Rows are points. Each copy is the shape, with its points in the same order, turned, moved and blurred by noise. Some copies are also mirrored. Which?
(in the rows, 128 means zero)

Shape (9 x 3):
[[ 95 188 114]
 [123  97  56]
 [161 109 168]
 [129 113 103]
 [164  95 156]
 [115  98  98]
 [119  35 116]
 [112 167 155]
 [155 154 171]]
Copy 1:
[[ 80 171 153]
 [106  69 119]
 [187 149 141]
 [130 112 134]
 [188 135 133]
 [126  92 154]
 [180  54 166]
 [127 173 168]
 [164 190 147]]
Copy 1 is: only turned
Copy 2 (9 x 3):
[[161 187 156]
 [140 143  56]
 [124  78 158]
 [146 130 103]
 [129  82 126]
 [151 121  90]
 [154  71  47]
 [169 144 164]
 [121 101 176]]
Copy 2 is: mirrored
Copy 3, 9 rows:
[[134 203 115]
 [ 86 122 190]
 [150  90 100]
 [120 125 144]
 [141  84 118]
 [ 86 120 154]
 [ 60  69 122]
 [147 168  92]
 [174 133  89]]
Copy 3 is: mirrored
Copy 4 (9 x 3):
[[ 97 186 120]
 [108  87  63]
 [148  90 173]
 [120 105 110]
 [148  81 166]
 [102  97 109]
 [ 97  24 130]
 [113 158 174]
 [161 135 182]]
Copy 4 is: only turned

Shape, 8 rows:
[[ 55 111 158]
 [176 145 145]
 [ 71 135 132]
 [ 92 189 149]
 [175  96 160]
 [ 86 174 107]
 [155 127 177]
 [ 86 123 161]]
Copy 1, 8 rows:
[[ 97 164  66]
 [130 125 182]
 [122 149  80]
 [169 172 100]
 [ 79 112 177]
 [163 125  74]
 [100 145 168]
 [103 164  94]]
Copy 1 is: only turned
Copy 2, 8 rows:
[[113  91 175]
 [174 182 125]
 [120  92 143]
 [185  94 147]
 [128 198 147]
 [157  83 105]
 [150 183 166]
 [127 120 174]]
Copy 2 is: mirrored
Copy 3, 8 rows:
[[145  52 147]
 [ 92 166 156]
 [130  76 126]
 [ 66  79 115]
 [129 166 193]
 [106  91  85]
 [110 130 185]
 [120  72 149]]
Copy 3 is: only turned

Shape, 8 rows:
[[ 95  58 205 152]
 [150 182 149 130]
 [118 179 130 122]
 [149 167  98 113]
 [167 141 142 115]
 [203 158 125 147]
 [174 165 109 157]
 [134 104 164 163]]
Copy 1:
[[160 147  46 213]
 [ 99 121 174 162]
 [ 87 140 155 142]
 [116 127 174 110]
 [137 116 164 152]
 [121  62 173 153]
 [ 98  79 161 127]
 [138 106  96 175]]
Copy 1 is: mirrored
Copy 2, 8 rows:
[[110  79 169 242]
 [107 168  80 156]
 [ 94 164 116 132]
 [136 156 102 115]
 [145 150  82 162]
 [149 128  43 142]
 [121 132  61 124]
 [116  98 120 192]]
Copy 2 is: only turned
Copy 3 (8 x 4):
[[199 129 109 213]
 [146  85 166  94]
 [131 114 178 104]
 [105 113 144  81]
 [149  99 116  96]
 [119  50 116  84]
 [ 98  64 138 102]
 [153  90 122 168]]
Copy 3 is: mirrored

Shape (9 x 4):
[[111 102 162 130]
 [139 122 126 134]
 [121 110 210 156]
 [147 201 122 106]
 [183 183 100 138]
 [117 115 161 109]
 [174  94 112 113]
 [ 72  91 124 111]
 [108 162 217 184]]
Copy 1 (9 x 4):
[[162 144 133 102]
 [116 136 108 114]
 [195 154 108  75]
 [ 70 105 113  54]
 [ 60 119  68  80]
 [152 150 145  95]
 [ 97 171 109 139]
 [153 116 169 142]
 [201 111  78  44]]
Copy 1 is: mirrored
Copy 2:
[[144 115 140 119]
 [113 139 116 129]
 [159 107 182 152]
 [ 33 133 135 134]
 [ 48 173 106 165]
 [122 122 150 102]
 [120 185 111 112]
 [136  93 103  74]
 [129  72 185 189]]
Copy 2 is: only turned

Shape:
[[140 116 141 133 129 171]
 [111 160 108 100 115 134]
 [162 156 133 147 114 125]
 [116 124 110 129 108 125]
 [154 139 110 138 113 147]
 [165  96 142 144 209 113]
 [  7 157 104 171 126 115]
 [117 153 163 161 172 114]
 [164 157 120 171 159 181]]
Copy 1 (9 x 6):
[[134 138 152 162 123 147]
 [172 133 128 132 138 111]
 [119 130 129 169 116  94]
 [145 116 128 115 110 129]
 [140 120 131 172 111 121]
 [ 77  75 159 145 200 137]
 [147 153  29  77 143 170]
 [ 81 137 107 133 178 117]
 [116 124 123 214 152 141]]
Copy 1 is: only turned
Copy 2 (9 x 6):
[[134 112 158 149 105 143]
 [143 119  98 111 143 162]
 [159 121 167 109 155 138]
 [136  99 127 100 121 132]
 [167 111 149 122 133 137]
 [116 174 167 145 114  63]
 [ 64  46  72 114 186 114]
 [ 93 138 161 138 169 107]
 [170 112 169 183 151 116]]
Copy 2 is: mirrored

Shape (11 x 6):
[[ 84 173 173  92 117 107]
 [173 103 110 105 133  89]
 [ 85 161  69 137 133  98]
 [130 123  94  92 137 197]
 [102 110 108 200 100 186]
 [120  69 169 109 142 110]
 [118 122 136 162 181 190]
 [155  90 177 145 173  94]
 [143 162 122 198 104 104]
 [152 157 106  97  78 184]
 [136 167 182  93 143 185]]
Copy 1 (11 x 6):
[[115 171 143 180  69  90]
 [180 101 119 171 119 156]
 [127  74 173 171 122  73]
 [ 80  77 116 113  94 154]
 [102 115 183  68 160 119]
 [183 144 140 116  70 149]
 [116 111 101  63 117  96]
 [206 150  98 118 108 121]
 [141 142 153 149 192  93]
 [ 59 115 133 152 131 171]
 [ 79 163  80 127  85 126]]
Copy 1 is: only turned
Copy 2:
[[106 178 115 188 159 123]
 [105 102  96 112 100  73]
 [102 114 166 186  88  91]
 [166 116  83 164  53 135]
 [195 127 184 125  77 133]
 [164 120  85 123 165  79]
 [193  79 132 153 116 157]
 [140  82 101  98 178  93]
 [107 140 197 103 119 120]
 [124 171 101 136  44 155]
 [148 137  82 160 133 186]]
Copy 2 is: mirrored
Copy 3 (11 x 6):
[[145 169 179 138  57 151]
 [110  92 101 127 121 190]
 [158 127  83 189  59 135]
 [118 152  67  69  78 115]
 [136 122  96 137 131  36]
 [ 76 161 138 133 140 153]
 [157 183  82 107 149  99]
 [121 152 140 143 183 178]
 [185  84 130 165 123 112]
 [139 101 112  66  63 107]
 [159 178 148  55  97 134]]
Copy 3 is: mirrored
Copy 4 (11 x 6):
[[159 122  89 133 193 148]
 [145 122 155 168  95 100]
 [ 77  74  94 179 152 120]
 [ 67 142 143 110 112 166]
 [ 52  83 117  62 138  80]
 [150 125 186 125 164  96]
 [ 89  69 165  70 136 152]
 [179  76 186 120 134 100]
 [128  51  78 115 114  76]
 [ 92 164  84  98  97 139]
 [148 130 118  71 139 186]]
Copy 4 is: mirrored
